Rows are points. The window is the flat piece filled in between its corners: a triangle in 3 columns, a solid with four corners in 4, and so on. A path goes straight from each point to the next, and from the last back to the first. List the points from which the path goes on through the window.

Window (4 x 4):
0.003, 0.095, 0.023, 0.044
-0.005, -0.008, 0.014, -0.062
0.012, -0.032, 0.001, 0.027
-0.017, 0.018, -0.013, 0.031
Path:
(1): -0.037, -0.031, 0.041, -0.002
(2): 0.028, 0.005, -0.023, 0.019
(3): 0.011, -0.001, -0.006, -0.040
(4): -0.033, 0.007, 0.052, -0.031
(5): -0.002, -0.040, 0.061, 0.026
(6): 0.019, -0.001, -0.061, 0.015
(7): 0.028, 0.055, -0.009, -0.023
(8): -0.020, 0.019, 0.048, -0.013
(9): -0.008, 0.069, 0.036, 0.044
(10): 0.024, 0.111, -0.011, 0.031
(11): 0.011, 0.036, -0.028, 0.025
(12): -0.040, 0.032, 0.034, 0.039
Through the window after points: 1, 3, 5, 9, 11

Window (6 x 6):
-0.039, 0.054, 0.027, -0.043, -0.028, -0.063
0.025, -0.045, -0.016, 0.070, -0.047, -0.004
0.042, 0.025, -0.074, 0.085, -0.037, -0.036
-0.059, 0.041, -0.010, -0.020, 0.016, -0.057
-0.003, 0.027, 0.044, 0.038, -0.016, 0.011
0.006, 0.033, 0.016, -0.025, 0.015, -0.046
Path:
(1): -0.006, 0.003, -0.014, 0.022, -0.027, 0.005
(2): -0.002, 0.020, 0.014, 0.067, -0.027, -0.070
(3): 0.008, 0.005, 0.007, 0.041, -0.018, -0.049
(4): 0.021, -0.006, -0.048, 0.030, -0.031, 0.009
(5): 0.013, -0.002, -0.022, -0.017, -0.007, 0.005
(6): -0.004, 0.034, 0.030, 0.038, 0.006, -0.061
(7): -0.027, 0.050, 0.024, 0.004, -0.007, -0.081
(8): -0.034, 0.035, -0.008, -0.030, -0.022, -0.026
(9): -0.006, 0.004, -0.039, -0.014, -0.040, 0.009
(10): 0.016, -0.018, 0.026, 0.071, -0.025, -0.049
(11): -0.037, 0.047, 0.030, 0.009, -0.020, -0.077
(12): -0.019, 0.040, -0.010, -0.080, -0.018, -0.016
Through the window after points: 3, 7, 9, 11

Window (8 x 8):
0.007, 0.048, 0.036, 0.021, 0.020, 0.007, 0.034, 0.015
0.084, 0.017, 0.021, 0.020, -0.011, 0.002, 0.085, -0.003
-0.008, -0.006, 0.071, -0.056, -0.003, 0.009, 0.067, -0.066
0.056, 0.066, -0.006, 0.018, 0.070, 0.019, -0.060, -0.033
0.035, -0.004, -0.093, 0.022, 0.055, -0.016, 0.016, 0.041
0.042, 0.023, -0.004, 0.034, 0.004, 0.018, -0.047, 0.013
-0.031, -0.039, 0.087, -0.082, 0.060, -0.068, 0.010, -0.016
0.025, 0.030, 0.013, -0.053, 0.039, 0.005, -0.019, 0.027
Path:
(1): 0.026, -0.012, 0.021, 0.015, 0.047, 0.035, 0.007, 0.021
(2): 0.033, 0.077, -0.014, 0.006, -0.023, -0.042, -0.041, -0.009
(3): 0.018, 0.023, -0.012, -0.018, 0.005, -0.018, 0.021, -0.026
(4): 0.033, -0.012, 0.030, 0.004, 0.087, 0.044, 0.010, 0.006
(5): 0.044, 0.015, 0.009, 0.013, 0.035, 0.044, -0.017, 0.012
(6): 0.050, 0.079, -0.023, 0.032, 0.000, -0.001, -0.006, 0.001
(7): 0.061, 0.065, -0.033, 0.013, -0.010, -0.009, 0.005, 0.009
(8): 0.034, 0.015, -0.004, 0.012, 0.037, 0.039, 0.007, 0.012
(9): 0.023, 0.009, 0.046, 0.031, 0.048, 0.050, 0.042, 0.015
(10): 0.041, 0.014, -0.011, -0.011, 0.005, -0.044, 0.029, -0.011
(11): 0.015, 0.040, 0.003, -0.032, 0.028, -0.027, 0.009, -0.015
(12): 0.025, -0.005, 0.021, -0.020, 0.049, 0.014, 0.024, -0.002
(13): 0.045, -0.006, -0.015, 0.008, 0.069, 0.029, 0.019, 0.018
(14): 0.022, 0.027, -0.070, 0.012, 0.026, -0.040, -0.001, 0.012
(15): 0.006, 0.037, 0.036, -0.022, 0.025, -0.061, 0.017, -0.055
(16): 0.049, -0.038, 0.045, -0.024, 0.034, 0.057, 0.038, 0.037
Through the window after points: 1, 3, 13, 15

Window (8 x 8):
-0.008, 0.053, 0.055, -0.016, 0.035, 0.042, -0.034, -0.008
0.013, 0.032, 0.034, 0.027, 0.046, -0.048, -0.012, -0.004
-0.029, -0.019, -0.104, -0.017, -0.059, 0.043, -0.003, 0.071
-0.030, -0.031, -0.022, 0.017, 0.026, 0.090, -0.012, 0.014
-0.027, 0.004, -0.012, -0.001, 0.066, 0.041, -0.040, -0.080
-0.039, -0.051, -0.025, 0.004, -0.027, 0.061, -0.004, -0.055
0.075, 0.048, 0.017, -0.031, 0.028, -0.025, 0.042, 0.038
-0.006, 0.045, 0.019, -0.038, 0.038, -0.021, 0.048, 0.050
Path:
(1): 0.003, 0.021, -0.041, 0.036, -0.009, 0.050, -0.005, 0.007
(2): 0.033, 0.071, 0.029, 0.042, 0.012, 0.033, 0.041, -0.040
(3): -0.028, 0.014, 0.036, -0.039, 0.047, 0.006, -0.059, 0.024
(4): 0.024, -0.017, -0.001, -0.014, 0.038, 0.004, -0.022, 0.008
(5): 0.006, 0.079, 0.044, 0.011, 0.033, 0.023, 0.049, -0.006
(6): -0.013, 0.032, -0.017, 0.001, 0.048, 0.060, -0.010, -0.056
(7): -0.026, -0.015, 0.017, -0.011, 0.040, 0.006, -0.048, -0.024
(8): -0.012, -0.025, -0.022, -0.022, 0.005, 0.031, -0.024, -0.004
(9): -0.025, 0.049, -0.039, 0.014, 0.017, 0.033, 0.029, 0.001
(10): -0.016, 0.040, -0.038, 0.031, 0.051, 0.063, 0.025, 0.019
(11): 0.003, -0.057, 0.020, -0.058, -0.023, -0.057, -0.010, 0.004
(12): -0.003, 0.013, 0.049, -0.059, 0.005, 0.003, -0.024, 0.003
(13): 0.028, 0.082, -0.012, 0.029, 0.057, -0.003, 0.032, 0.008
(14): 0.011, 0.056, -0.009, 0.001, 0.022, 0.041, 0.012, 0.003
(15): 0.015, -0.019, 0.010, -0.033, 0.060, -0.042, -0.022, 0.015
(16): -0.032, -0.049, -0.033, -0.046, 0.011, 0.012, -0.031, 0.003
Through the window after points: 2, 6, 8

Window (9 x 9):
0.030, 0.050, 0.004, 0.038, 0.009, 0.003, -0.052, -0.030, 0.051
0.031, -0.037, -0.047, 0.015, -0.082, 0.001, -0.013, -0.063, 0.011
0.008, -0.058, -0.001, 0.055, 0.063, -0.036, 0.002, 0.018, -0.038
0.035, 0.025, 0.053, -0.099, 0.006, 0.002, 0.014, -0.067, 0.020
-0.024, -0.048, 0.054, -0.024, -0.028, -0.019, -0.013, -0.018, -0.007
-0.040, 0.031, -0.022, 0.051, 0.016, 0.061, -0.018, -0.031, -0.096
0.071, 0.019, 0.037, 0.008, -0.006, -0.001, 0.021, -0.036, -0.008
0.021, 0.095, 0.005, 0.046, 0.051, -0.054, -0.068, 0.003, -0.005
-0.004, 0.005, 0.005, 0.013, -0.006, -0.016, 0.032, -0.023, 0.004
Path:
(1): 0.049, -0.007, 0.003, 0.006, 0.012, -0.020, -0.010, -0.129, -0.024
(2): 0.026, 0.049, 0.034, -0.022, 0.015, 0.012, 0.025, 0.065, 0.024
(3): 0.033, -0.003, -0.012, 0.011, -0.025, 0.002, -0.005, -0.008, 0.001
(4): 0.019, -0.004, -0.013, 0.035, -0.035, -0.010, -0.039, -0.101, 0.029
(5): -0.023, 0.025, 0.041, 0.082, 0.020, 0.016, -0.037, -0.098, -0.017
(6): -0.019, 0.021, -0.036, 0.014, 0.005, 0.045, -0.001, 0.004, -0.082
(7): 0.020, 0.042, 0.036, -0.004, 0.029, 0.018, -0.005, 0.050, 0.005
(8): 0.004, 0.018, 0.022, -0.002, 0.030, -0.024, -0.016, -0.086, -0.006
(9): 0.036, 0.007, 0.010, 0.014, -0.024, -0.008, 0.008, -0.075, 0.001
(10): 0.036, -0.002, 0.002, -0.010, -0.016, 0.008, -0.006, 0.003, -0.009
(11): 0.032, 0.037, 0.013, 0.006, -0.002, 0.044, 0.000, 0.034, 0.033
(12): 0.013, 0.036, 0.033, -0.009, 0.040, -0.032, -0.014, -0.047, -0.024
(13): -0.033, -0.008, 0.031, 0.070, 0.047, -0.024, 0.014, -0.068, -0.009
(14): 0.030, 0.029, -0.028, -0.029, -0.034, 0.024, -0.019, 0.033, -0.040
(15): 0.031, 0.005, -0.032, -0.013, -0.038, 0.013, -0.003, -0.021, 0.015
(16): 0.021, -0.020, 0.009, 0.014, -0.034, -0.023, -0.021, -0.079, -0.003
Through the window after points: 3, 5, 9, 13, 15

Window (11 x 11):
-0.058, -0.039, -0.020, 0.093, 0.016, 0.032, 0.020, -0.003, -0.058, 0.027, -0.024
0.031, -0.026, -0.027, 0.023, -0.023, -0.032, 0.029, 0.017, 0.078, -0.009, 0.022
0.047, -0.029, 0.004, 0.030, -0.045, 0.018, 0.021, -0.057, 0.099, -0.003, 0.055
-0.057, 0.026, -0.021, 0.028, -0.071, -0.010, -0.011, -0.025, -0.020, 0.020, -0.021
-0.033, 0.035, -0.043, 0.001, -0.003, 0.039, 0.008, -0.027, -0.010, 0.059, -0.007
-0.055, -0.009, -0.076, -0.049, -0.014, 0.031, -0.025, -0.016, -0.003, 0.000, 0.037
-0.046, -0.069, 0.035, -0.013, 0.021, -0.067, -0.010, 0.049, 0.050, 0.044, 0.011
-0.018, 0.049, -0.038, 0.030, -0.034, 0.007, -0.072, -0.027, -0.024, 0.047, -0.001
-0.014, 0.031, -0.002, -0.015, -0.023, 0.040, -0.027, -0.012, -0.024, -0.007, 0.004
-0.035, 0.040, -0.084, -0.046, -0.021, -0.063, 0.000, -0.080, -0.039, -0.018, 0.029
-0.087, -0.004, -0.048, 0.049, 0.066, -0.025, 0.038, -0.020, 0.045, -0.010, 0.014
Path:
(1): -0.010, 0.023, -0.040, 0.031, -0.027, -0.025, 0.030, 0.018, -0.015, 0.003, 0.085
(2): -0.030, 0.024, -0.018, 0.006, -0.016, -0.017, -0.011, -0.011, -0.001, 0.018, 0.097
(3): -0.046, -0.012, -0.076, -0.030, -0.013, 0.010, -0.017, -0.034, -0.010, 0.000, -0.035
(4): -0.038, -0.014, -0.019, -0.022, -0.004, -0.034, -0.004, -0.044, 0.031, -0.012, -0.040
(5): -0.023, 0.009, -0.019, 0.077, -0.008, 0.033, 0.018, 0.032, 0.015, 0.038, 0.091
(6): -0.033, 0.005, 0.014, 0.026, -0.015, 0.023, 0.011, -0.002, 0.012, 0.024, 0.073
(7): -0.010, -0.016, -0.027, 0.016, -0.010, -0.005, -0.012, -0.006, 0.040, 0.027, -0.025
(8): -0.008, -0.008, -0.018, -0.008, -0.002, 0.015, -0.027, -0.035, 0.043, -0.001, -0.012
(9): -0.027, 0.024, -0.038, 0.040, -0.045, -0.027, 0.045, -0.025, -0.017, 0.025, 0.081
(10): -0.044, 0.012, 0.002, 0.047, -0.006, 0.000, 0.011, 0.003, -0.016, 0.074, 0.060
(11): -0.020, 0.013, -0.057, -0.025, -0.030, 0.004, -0.039, -0.058, 0.023, -0.026, -0.050
(12): -0.052, -0.009, -0.025, -0.014, -0.010, -0.007, 0.001, -0.047, 0.013, 0.001, -0.030
Through the window after points: 2, 4, 8

Window (12 x 12):
0.053, -0.041, -0.045, 0.049, -0.021, -0.034, -0.012, 0.019, -0.067, -0.034, -0.044, 0.065
-0.044, 0.021, 0.036, -0.082, -0.048, 0.052, 0.006, 0.028, -0.007, 0.017, 0.037, -0.009
-0.013, -0.045, -0.026, 0.013, 0.028, -0.073, 0.006, -0.086, -0.064, -0.006, -0.024, -0.050
-0.033, 0.062, 0.004, -0.074, -0.018, 0.008, -0.012, 0.011, 0.008, 0.049, -0.031, 0.019
-0.056, 0.042, 0.016, -0.005, -0.065, 0.013, 0.023, -0.033, -0.022, 0.015, -0.013, 0.023
-0.008, -0.028, 0.009, 0.048, 0.027, -0.026, 0.036, -0.038, 0.009, 0.054, -0.005, -0.054
-0.012, 0.054, -0.011, -0.041, -0.031, 0.102, -0.007, -0.008, 0.012, 0.007, -0.019, -0.014
0.010, -0.028, -0.074, -0.003, -0.064, -0.026, -0.008, -0.013, 0.010, -0.010, -0.010, 0.033
-0.020, 0.069, 0.020, -0.072, -0.012, 0.031, 0.053, -0.010, 0.028, -0.017, 0.017, 0.020
-0.047, -0.062, -0.041, 0.037, 0.067, 0.012, 0.016, -0.059, -0.020, 0.040, 0.003, 0.012
0.020, -0.013, -0.030, 0.042, 0.028, -0.030, -0.010, -0.077, -0.045, 0.048, 0.043, -0.005
-0.046, -0.006, -0.063, 0.068, 0.053, -0.074, 0.020, -0.035, -0.057, 0.017, 0.022, -0.062
Path:
(1): -0.045, -0.023, -0.014, 0.049, 0.000, -0.023, -0.023, -0.012, 0.088, 0.010, 0.007, 0.009
(2): -0.006, 0.009, -0.021, -0.038, -0.008, 0.025, 0.041, -0.019, -0.095, 0.014, -0.023, -0.012
(3): -0.024, 0.018, -0.040, -0.040, -0.040, 0.026, 0.060, -0.047, -0.019, 0.034, -0.007, 0.006
(4): -0.009, -0.005, 0.004, -0.014, -0.025, 0.008, -0.055, 0.033, 0.011, -0.019, 0.014, 0.001
(5): -0.085, -0.036, 0.045, 0.008, 0.009, 0.014, -0.043, 0.019, 0.003, -0.047, -0.009, 0.046
(6): 0.058, 0.031, -0.038, -0.022, -0.040, 0.004, 0.050, -0.035, -0.028, 0.053, -0.007, -0.013
(7): -0.023, 0.021, -0.031, -0.018, -0.020, 0.016, 0.058, -0.021, -0.062, 0.055, 0.007, -0.014
(8): -0.031, -0.041, 0.008, 0.031, 0.039, -0.024, -0.039, -0.028, 0.029, -0.010, 0.012, -0.009
(9): -0.042, 0.016, 0.019, 0.030, 0.042, -0.019, -0.061, -0.064, -0.036, -0.017, 0.025, -0.005
(10): -0.001, -0.005, -0.038, -0.005, -0.021, 0.023, 0.044, -0.027, -0.012, 0.049, -0.005, 0.005
(11): -0.016, 0.012, -0.038, 0.008, -0.002, -0.032, 0.034, -0.022, -0.036, 0.029, 0.000, -0.020
(12): -0.046, 0.007, -0.008, 0.032, 0.006, -0.013, -0.001, -0.045, -0.024, 0.005, 0.014, -0.009
(13): 0.008, 0.009, 0.044, 0.020, 0.015, 0.009, -0.030, -0.006, 0.005, -0.010, 0.007, 0.008
(14): -0.048, 0.012, -0.135, -0.008, -0.018, -0.026, 0.069, -0.057, -0.052, 0.068, 0.018, -0.014
(15): -0.045, 0.017, -0.045, 0.002, -0.030, -0.002, 0.063, -0.039, -0.022, 0.043, -0.006, -0.031
(16): -0.018, 0.017, 0.021, -0.042, 0.009, 0.012, -0.019, -0.019, 0.021, -0.005, 0.016, 0.009
Through the window after points: 3, 7, 9, 11
